Each point is reached from the start by the listed moves, each made once or not at all, plus a little noise. Is the number of moves made odd or even? Then give how often each move was made.

Moves:
(1): .66  .51  -.53
(2): -.38  .44  -.05
Start: .09  -.10  -.06
Points:
.08  -.11  -.04 => even (0, 0)
-.32  .35  -.09 => odd (0, 1)

Moves:
(1): .42  .22  -.20  -.20  -.16  .07  .14  -.21
(2): -.13  .45  .08  -.08  .02  .03  -.01  .05
(3): .10  .03  .43  -.03  -.07  .19  .00  -.08
(4): .03  .08  .00  .44  -.04  .08  .23  .07
(5): .07  .02  .01  -.02  .52  .01  -.09  .09
(6): .06  .02  -.29  -.07  -.01  .42  -.13  .02
(7): -.25  -.07  -.08  -.13  .04  .17  .42  -.02
(8): .17  -.09  .07  -.13  -.15  .02  .08  .52
Start: .01  -.05  -.15  -.15  -.29  -.04  .00  -.21
Points:
.22  .72  -.22  -.25  -.50  .94  .64  -.39 => even (1, 1, 1, 1, 0, 1, 1, 0)
-.14  .32  .37  -.51  -.40  .36  .51  .25 => even (0, 1, 1, 0, 0, 0, 1, 1)
.61  .72  -.47  -.25  -.08  .62  .24  .30 => even (1, 1, 0, 1, 1, 1, 0, 1)
.18  .47  -.28  -.68  -.50  .25  .67  .10 => even (1, 1, 0, 0, 0, 0, 1, 1)
.60  .13  -.31  -.52  -.61  .05  .19  .06 => even (1, 0, 0, 0, 0, 0, 0, 1)

Moves:
(1): .27  -.03  -.04  .08  .03  -.09  -.08  .04  -.01  .02  .08  .02  .19  .05
(2): -.12  .36  -.22  -.02  -.06  -.16  -.10  -.08  -.04  -.16  -.11  .12  .10  .04
(3): .05  .21  .40  .03  -.03  .08  .03  -.04  -.15  .05  .14  -.02  -.01  -.04
(4): -.13  -.07  -.06  .41  -.07  -.02  .11  -.11  -.01  -.06  -.04  -.11  .03  .06
(5): -.35  .02  -.10  .11  .48  .00  -.07  .08  -.05  .17  -.22  -.10  -.08  .10
(6): .04  .04  -.10  .05  .10  .41  -.25  .07  -.06  .03  -.14  .05  -.11  -.19
(7): .04  .03  -.06  -.13  .09  .09  .32  .05  -.11  -.09  -.01  -.02  -.03  .00
(8): .00  .14  .05  .08  -.08  -.04  .05  .21  .09  .02  -.06  .05  .04  .10
(9): .15  .13  -.10  -.11  .12  .01  .22  -.18  .42  -.19  .14  -.12  .02  -.10
(10): .06  .26  -.08  -.01  -.08  .08  .11  -.07  .07  .42  -.10  .09  .00  -.07
(11): -.36  .05  -.06  .14  .04  -.06  .14  .08  -.15  .02  .47  .03  -.19  .03
(12): -.02  .05  .11  .05  .05  .01  .07  -.07  .05  -.02  .01  .29  -.09  .00
Start: -.32  -.07  .01  .25  -.01  -.12  -.20  -.03  -.26  -.01  -.08  .19  .11  .05
Points:
-.17  .34  -.41  .62  .01  -.35  -.08  -.35  .10  -.38  .03  .11  .44  .09 => even (1, 1, 0, 1, 0, 0, 0, 0, 1, 0, 0, 0)
-.71  .25  .16  .94  .62  -.19  .22  -.21  -.15  -.02  .53  .18  -.01  .12 => odd (1, 0, 1, 1, 1, 0, 0, 0, 1, 0, 1, 1)
-.13  .28  .02  .15  .14  -.08  .50  -.03  .23  -.28  -.03  .40  .06  .03 => even (0, 0, 0, 0, 0, 0, 1, 1, 1, 0, 0, 1)
-.16  -.05  -.07  .82  -.17  -.25  -.13  .11  -.18  -.01  -.10  .13  .35  .29 => odd (1, 0, 0, 1, 0, 0, 0, 1, 0, 0, 0, 0)
-.63  .65  .17  .80  .48  .28  -.17  .25  -.45  .68  .11  .62  -.16  .01 => even (1, 0, 1, 0, 1, 1, 0, 1, 0, 1, 1, 1)
.15  .32  -.19  .25  .05  -.11  .03  -.24  .23  .28  .03  .15  .32  -.04 => odd (1, 0, 0, 0, 0, 0, 0, 0, 1, 1, 0, 0)

Moves:
(1): .38  -.04  .00  .00  .02  .04  -.04  .01  .06  .01  .04  .13  .12  -.03  .14  -.03  -.10  -.07  .03  -.01  -.06  .04  -.19
(2): .00  .37  -.08  .14  .04  .04  -.04  .10  .01  .05  -.01  .11  -.02  -.05  .05  -.04  .00  .01  -.03  .04  -.05  -.10  .03
(3): -.03  .14  .54  -.08  -.03  .16  .09  .17  -.19  .09  .09  .03  -.04  -.21  -.17  .07  .06  .13  -.20  -.11  .00  .09  .07
(4): -.10  -.05  .12  .31  .02  .01  -.13  .08  .03  -.04  -.05  .10  -.13  .05  .00  .03  -.05  -.10  .00  .04  .03  -.01  -.07
(5): -.06  -.04  -.01  .06  .51  -.01  .07  -.20  .03  .00  -.03  .06  .01  .01  -.14  -.07  .11  -.01  -.02  -.10  .23  .02  -.11
(6): -.09  -.05  .02  -.09  -.03  .38  -.01  -.08  -.07  -.04  .12  .06  -.05  .08  .03  .03  -.04  .03  -.03  .08  .00  -.04  -.03
(7): .09  .09  -.01  .15  -.03  .02  .46  .12  -.09  -.19  -.12  -.17  .05  -.10  -.02  -.07  .05  -.14  .05  -.06  .02  .00  .01
(8): -.05  -.01  -.01  -.09  .26  .14  -.12  .50  .16  .10  .00  -.11  -.02  .04  .12  .16  -.10  .06  -.04  -.04  -.13  .12  .04
(9): .05  .00  .09  .00  -.02  .09  .05  -.03  .36  -.15  -.01  .05  -.14  -.12  -.02  -.03  .06  -.01  .00  .14  .06  -.14  -.01
(10): .01  .00  .06  .03  .04  -.01  .03  -.01  .01  .35  -.04  -.02  -.08  -.05  .10  -.07  .03  -.11  .05  .11  -.06  .07  .03
(11): -.06  .11  -.21  .10  .07  -.11  .11  .01  -.06  -.04  .50  -.06  -.03  .00  .07  .07  -.06  -.17  -.03  -.03  -.07  -.04  .01
(12): -.13  -.07  -.04  .00  -.07  -.08  .21  .18  -.05  -.10  .03  .54  .07  -.02  -.03  -.04  -.18  .01  .28  .04  -.04  -.09  .10
(13): -.15  .01  .05  .06  .00  .04  .02  -.06  .12  .04  .07  -.05  .31  .02  .08  .05  -.02  .12  -.05  .10  -.13  -.11  -.05
(14): .12  .05  .05  -.04  -.04  -.06  .15  -.01  .06  .06  -.04  .07  -.03  .53  .00  .00  .11  -.11  .01  .02  -.13  .01  -.02
(15): -.12  .01  .05  .04  .08  -.08  .02  -.15  .01  -.11  -.02  -.05  -.11  -.06  .48  .00  .07  .07  -.06  -.07  .12  .10  .05
(16): .10  -.01  .00  .04  -.01  .00  .03  -.03  .00  .06  -.08  .01  -.09  -.03  .02  .36  -.05  -.06  .00  .01  .04  -.03  -.03
(17): -.01  -.03  -.05  .12  -.09  -.02  -.10  .07  -.10  -.02  .05  .15  .08  -.05  .04  -.09  .46  .15  .06  -.05  .10  .15  -.08
(18): .17  .00  .00  .10  -.02  -.06  .17  .00  .03  .12  .01  -.12  .00  -.01  .04  .05  -.09  .30  .02  .04  .03  -.13  -.03
(19): -.03  .16  .26  .17  -.06  -.03  -.16  -.14  -.07  -.10  -.01  -.19  -.02  -.01  .00  .12  .04  -.03  .61  -.08  -.15  -.05  .04
(20): -.05  .07  .08  -.12  .10  -.07  .03  .06  -.15  -.10  -.04  -.14  .00  .05  -.04  .01  .09  -.07  .03  .41  .02  -.02  -.14
Start: -.10  .12  .25  .09  .07  .12  .03  .12  -.15  .04  .18  .19  .22  -.13  -.01  .28  .06  -.14  .08  -.31  .06  .02  .24
Points:
.26  -.06  .38  .50  .32  .10  .17  .88  .15  .58  .05  .72  .13  -.16  .35  .72  -.47  -.11  .42  -.13  -.12  -.03  .10 => odd (1, 0, 0, 1, 0, 0, 0, 1, 0, 1, 0, 1, 0, 0, 0, 1, 0, 1, 0, 0)
-.34  .38  .42  .41  .42  .22  .78  .63  -.45  -.09  .60  -.03  .05  -.22  .76  .52  -.09  -.18  .94  .09  -.14  -.03  .28 => even (0, 0, 0, 0, 0, 1, 1, 1, 0, 1, 1, 1, 0, 0, 1, 0, 0, 1, 1, 1)
.32  .44  .55  .52  .22  .52  .61  .57  .09  .06  .68  -.23  .44  .23  .55  .48  .54  -.22  .80  .38  -.42  -.12  -.21 => odd (1, 0, 0, 0, 0, 1, 1, 1, 1, 1, 1, 0, 1, 1, 0, 0, 1, 1, 1, 1)

Moves:
(1): .13  .06  -.10  -.02  .03  .13  -.05  .11  .00  .01  .02  -.10  -.04  .01  .03  -.01  .02  -.02  -.02  .06  .05  -.06  -.06  .03  -.07  .03  .05
(2): -.08  .16  .07  .03  .09  .11  .12  .03  .06  -.10  -.01  -.06  .07  .05  -.10  .12  -.09  -.02  .01  -.01  -.17  .07  .02  .00  .03  -.05  -.04
(3): .02  .11  .25  -.06  -.05  -.13  .03  .17  -.07  -.07  .00  .17  -.10  .11  -.10  -.02  .21  -.03  -.10  -.12  .03  -.01  .04  -.09  -.02  .16  .09
(4): .04  .07  .00  .33  .04  -.15  -.02  -.08  .09  .15  -.10  .03  -.04  .02  .25  -.01  -.03  .08  .08  .04  -.01  .01  .05  .10  .02  -.02  .03
(5): .03  -.08  .03  -.17  .20  .02  .03  .09  .07  .02  .04  .05  .09  -.07  -.03  -.18  -.04  -.10  .12  .12  -.02  .21  .07  -.13  -.04  .05  .05
(6): -.06  -.05  .00  .11  .09  .15  .05  .03  -.08  .03  .00  .03  -.03  .03  -.05  -.11  .00  .01  -.05  .12  -.02  -.05  .00  -.04  .00  -.07  -.12
(7): .08  .04  .04  .15  .13  .12  .39  .00  .08  .09  .16  .03  -.07  .07  .04  -.01  -.04  .23  .08  -.13  .08  -.02  .16  .08  -.17  -.18  .06
(8): -.10  -.11  -.11  .15  -.03  -.03  .10  .29  .02  .05  .06  .15  .10  -.11  .07  -.06  -.22  .05  -.04  .03  -.02  .02  .18  -.09  -.05  .26  .06
(9): -.02  -.12  .14  -.11  .04  .03  -.07  -.01  .36  -.04  -.09  .11  -.01  .07  -.05  .08  -.07  .08  .05  .06  .10  -.09  -.03  .01  .08  -.05  .04
(10): -.05  .03  .00  -.06  .04  -.04  -.04  .01  -.01  .24  .02  -.02  -.06  -.04  -.07  .04  -.01  .02  -.06  -.05  -.10  -.02  -.07  .06  -.04  .01  .06
(11): .00  .01  .06  .10  .03  .13  -.21  -.07  -.06  -.10  .31  -.03  .05  .03  .11  -.02  .03  -.08  -.02  -.12  .07  .09  -.01  -.03  .07  .13  .08
(12): -.01  .01  .01  -.09  .05  .03  -.01  .10  -.07  -.01  -.04  .23  .14  .05  -.01  -.03  .04  -.05  .09  .07  -.09  -.10  .06  .07  -.17  -.09  .09
(13): -.01  -.08  .20  -.06  .04  .09  -.04  .06  -.04  .09  .02  -.05  .29  -.20  -.01  -.02  -.04  .09  .12  -.02  -.08  -.12  .01  .07  .08  .00  .08
(14): -.09  .09  -.11  -.02  -.04  -.05  -.05  .11  .08  .01  .03  -.12  .09  .34  .09  -.17  -.12  -.04  .15  .02  .04  .00  -.04  -.04  .07  -.07  .04
(15): .04  .08  .22  -.04  -.06  .07  .02  -.05  .04  -.04  .03  -.02  .04  -.06  .25  -.01  -.10  -.15  -.01  -.04  .02  .17  -.11  -.10  -.01  -.19  .02
(16): .08  -.11  -.02  .03  .00  .13  .00  -.02  -.07  .06  -.02  -.05  .07  .11  -.10  .23  -.05  .03  .03  -.03  .01  .11  .13  .01  .00  -.03  .13
(17): -.14  .00  -.06  -.02  .00  .00  .02  .00  .03  .01  -.02  -.03  -.02  .06  .07  .07  .20  .08  .04  -.01  -.17  .02  .04  -.03  .10  -.02  .00
(18): -.05  .02  .03  -.09  .05  .03  .03  -.12  -.07  -.06  -.02  .06  -.07  .05  .08  .01  -.06  .26  .11  .02  .12  .01  -.12  -.04  .03  .13  -.01
(19): .01  -.09  .10  .03  -.05  .03  -.04  -.02  -.05  -.03  .00  .04  -.18  -.10  -.02  -.02  -.01  -.03  .24  -.04  -.21  -.01  .02  -.02  -.14  .06  -.11
(20): -.05  .03  .10  -.08  -.26  -.03  -.11  -.05  .04  -.08  .12  -.03  .00  -.01  .04  .23  -.03  -.03  -.02  .32  .15  -.02  .15  .02  -.11  -.02  -.15
(21): -.10  .09  -.03  .05  .02  .08  -.12  .25  .03  -.04  -.15  .07  .04  -.09  -.05  .01  -.01  -.07  .08  -.13  .26  .01  .13  .06  .15  -.05  -.06
(22): .08  .02  -.03  -.05  -.13  .09  .06  -.04  .03  .07  .01  .05  .07  -.02  -.01  .03  .06  .03  .11  .02  -.05  .17  -.12  -.01  -.03  .13  -.09
(23): .00  .04  -.04  -.05  .03  .29  -.06  -.18  -.01  .07  -.05  .06  -.09  .04  -.04  -.18  .01  .10  -.01  .08  -.06  .04  .21  -.05  .09  .03  .02
(24): -.10  -.04  .09  -.03  -.05  .02  .06  .10  -.05  -.09  .00  -.02  -.02  .08  .05  .03  -.04  .00  -.04  .00  -.08  .01  .01  .24  -.08  .00  -.06
Start: .05  .13  .14  .04  .01  -.07  -.05  -.16  -.07  -.12  .05  -.27  -.03  .29  .12  .08  .00  .08  -.01  .01  -.08  -.09  .06  .09  .15  -.10  -.13
Points:
-.38  .14  .32  -.04  -.32  -.02  -.43  -.08  -.08  -.15  .52  -.48  -.17  .64  .38  .23  .02  -.02  .27  .14  -.38  -.03  .15  .28  .02  .00  -.26 => odd (0, 0, 0, 0, 0, 0, 0, 0, 0, 1, 1, 0, 0, 1, 0, 0, 1, 0, 1, 1, 0, 0, 0, 1)
-.04  .40  .55  .10  .19  .59  .05  .11  -.04  .09  .32  -.02  .00  .53  .56  .13  -.12  .32  .18  .02  -.46  .73  .31  -.05  .15  .52  .26 => odd (1, 1, 1, 1, 1, 0, 0, 1, 0, 1, 1, 0, 0, 0, 1, 1, 1, 1, 0, 0, 0, 1, 1, 1)
-.06  .05  .68  -.30  .11  .57  -.05  .19  .46  -.12  .16  -.29  .20  .45  .44  .30  -.35  .40  .94  .22  .27  .10  .41  .00  .14  -.45  .02 => odd (1, 0, 0, 0, 1, 0, 1, 0, 1, 0, 0, 0, 1, 1, 1, 1, 1, 1, 1, 1, 1, 0, 0, 0)
-.04  .50  .61  .18  .03  .41  .32  .82  .27  .11  .20  .08  .70  .52  .54  .25  -.22  .16  .69  .21  -.06  .33  .78  .04  -.05  -.21  .25 => even (1, 1, 1, 1, 1, 0, 1, 1, 0, 0, 0, 1, 1, 1, 1, 1, 1, 0, 0, 1, 1, 1, 0, 0)
-.12  .12  .76  .15  .20  .49  .53  .51  -.12  .26  .30  .23  .18  .34  .23  .38  -.12  .68  .67  .42  -.66  .12  .64  .32  -.50  .24  .00 => even (1, 1, 1, 1, 1, 1, 1, 1, 0, 1, 0, 1, 1, 0, 0, 1, 1, 1, 1, 1, 0, 1, 0, 1)
-.25  .26  .57  .13  .17  .38  -.07  -.01  -.01  -.21  -.12  .06  .08  .31  .44  .40  -.17  .11  .70  .46  -.22  .32  .50  -.01  .03  -.40  -.29 => even (0, 1, 0, 1, 1, 1, 0, 0, 0, 0, 0, 1, 0, 0, 1, 1, 1, 1, 1, 1, 1, 0, 0, 0)
.01  .03  .55  -.55  -.11  .35  -.10  -.30  .26  -.14  .03  .14  -.08  .60  -.03  .36  .23  .51  .31  .48  .01  .32  .42  -.22  .26  .28  -.04 => odd (0, 0, 1, 0, 1, 0, 0, 0, 1, 0, 0, 0, 0, 0, 0, 1, 1, 1, 0, 1, 0, 1, 1, 0)
